Every row gives one point. Each copy is the shape, with its points in the same order, turned, moved and blurred by noise. Say if it was mirrored as well.

Shape:
[[ 29  30  -7]
 [ -1  44 -15]
 [ -5   3  -7]
 [ 59  20  28]
 [-19   7 -52]
 [-39 -16  30]]
Copy 1:
[[  2  35 -10]
 [-20  21 -29]
 [  3  -4  -5]
 [  4  59  34]
 [ 19 -15 -50]
 [-18 -42  25]]
Copy 1 is: only turned
Copy 2 (6 x 3):
[[  2  57   4]
 [-25  60 -23]
 [-13  18  -8]
 [ 13  54  55]
 [ -2  29 -54]
 [-51 -12   9]]
Copy 2 is: only turned

Shape, 7 rows:
[[  1  -8   4  36]
 [  1 -52   3  -2]
 [ 12 -47  20  -2]
 [  0  -2  37 -10]
 [ 22  23   2  -2]
 [-10 -10 -16 -12]
 [ -7  54   9 -11]]
Copy 1:
[[  1  -8  25  25]
 [ 11 -47 -15   7]
 [ 21 -45  -1   2]
 [ 12 -14  15 -31]
 [ 21  23   1  -6]
 [ -9 -14 -21  -2]
 [-11  45  12 -31]]
Copy 1 is: only turned
Copy 2:
[[-17  -5   1 -28]
 [  0 -60   6 -17]
 [  6 -51  19 -29]
 [ 13  -7  35   3]
 [ 29  11 -12  -8]
 [ -1 -23 -13  14]
 [ 21  40   4  27]]
Copy 2 is: mirrored
Copy 3:
[[ -4  -1 -26 -11]
 [-13 -34   4  24]
 [ -6 -40  12   6]
 [  5   0  31 -13]
 [ 41  14  -1  -4]
 [  6   9   1  34]
 [ 34  55  14  -8]]
Copy 3 is: mirrored
Copy 4, 7 rows:
[[ 25 -26  -9  24]
 [-12 -32 -40  -6]
 [  0 -46 -36 -17]
 [ 34 -20 -13 -31]
 [ 18 -18  27 -11]
 [ -8   4 -10  -5]
 [ 43  16  35 -19]]
Copy 4 is: mirrored

Shape (11 x 6):
[[ 12  14 -28  21  -2  19]
 [-27  25 -15 -33  -8 -13]
 [  9 -10   5  20   2 -26]
 [ 26  39 -29 -28  14 -18]
 [ -8   0  11   2  17  -2]
 [-21 -18  17 -12  17 -22]
 [ 27  27 -11  11 -32  15]
 [ 30  -9 -34   7   9  -9]
 [ 24  -8   1  19  15   2]
 [-35  45   2 -26 -17 -33]
 [ 28  -7  17 -35  -9   6]]
Copy 1 (11 x 6):
[[ 38 -10  12  -9 -18  22]
 [  9  36   3 -37   9 -17]
 [ -5 -27  12   3 -11 -16]
 [ 48  22  -4   7  -4 -30]
 [ -5  -4  22   3  14   0]
 [-23  -7  19 -10  28 -21]
 [ 26  -6 -22  -8 -34  17]
 [ 45 -32   7  -3   0 -17]
 [ 14 -31  12  17   1   3]
 [-10  47   8 -32 -17 -32]
 [ 10  -9 -37   3  26  -4]]
Copy 1 is: mirrored
Copy 2, 11 rows:
[[-39  23 -27   7 -32  19]
 [-34  -4   8 -40  -7 -15]
 [  4  37  -5  15 -13 -11]
 [-16  38 -17 -58 -21  11]
 [-15  16  -1   4   8   7]
 [  0  12   6   0  26 -16]
 [-13   2 -22  -5 -60  17]
 [-18  47 -40  -5 -16   1]
 [ -2  35 -21  15  -8  19]
 [-24  -3  42 -44 -23 -20]
 [ 16 -12 -33 -24  -5   7]]
Copy 2 is: only turned

Shape:
[[ 16  -8  10 -38  -1 -26   9 -17]
 [ -9   2   3  14 -16  32 -23  -2]
 [  4 -16 -19 -25 -13  -9 -13 -19]
 [-11  -4 -18  21  19 -43 -27  -6]
 [ 34 -13  16  30 -19  -2  19   1]
 [ 18   5  12   3  32 -20  16  -1]
 [  6   3 -11  -1  -5  25  13 -25]
 [ 29  -9 -22 -11  -7   8  13  45]
 [ 16  24  -2   6 -17   8   4   6]
 [-18 -16  -1  -4  33  -2   4 -10]
 [-22   3  22  37  15 -37  12   2]
 [ -1   6  -9   3  -5 -18   5 -19]
 [ -7   6  -7   6  12   1   7  30]]
Copy 1, 13 rows:
[[  3 -33   0 -25  19 -17   7 -15]
 [ -9  13  -4  -2 -17  41 -19   3]
 [ -3 -29 -27 -16 -14  -1   0 -16]
 [-10  -2 -19  28 -11 -34 -32  -8]
 [ 22  25  21   7  -4   4  23 -16]
 [ -5  10   0   7  39 -21   1  -8]
 [ -4  18 -24 -26   1  19  10  -1]
 [ 12 -20 -11  30  10  19  39  13]
 [ 15  11   1  -4   1  12   3  23]
 [-37   1 -20   2  19  -6  -3 -14]
 [-30  26  28  15   1 -38 -12   0]
 [ -4   4  -9 -11  -8 -18  -4   0]
 [-18   2  -3  25  12   5  10  20]]
Copy 1 is: only turned
Copy 2 (13 x 8):
[[  6  -7 -33 -25  -7  -3 -10 -34]
 [-23  -1   7  15  -5  -1 -10  33]
 [-31 -11 -26 -10  -7 -19  -7 -14]
 [-18 -47   7  25  23  -9 -10 -31]
 [ 23 -17  -9 -10  20 -14  22  25]
 [ 13 -13  -5  -8  36  21  -3 -22]
 [-25  18  -1 -11   8  -2  14   6]
 [ -2   0 -60  15  36  -4  -4  18]
 [  4  16  -9  10  16 -15  -2  10]
 [-25 -18  -7   0  12  32   4 -22]
 [ 21 -37  20  28   9  17  19 -19]
 [ -5  -6  -1   3   5 -12   6 -22]
 [ -5  -4 -19  31  25  16  -3   1]]
Copy 2 is: mirrored
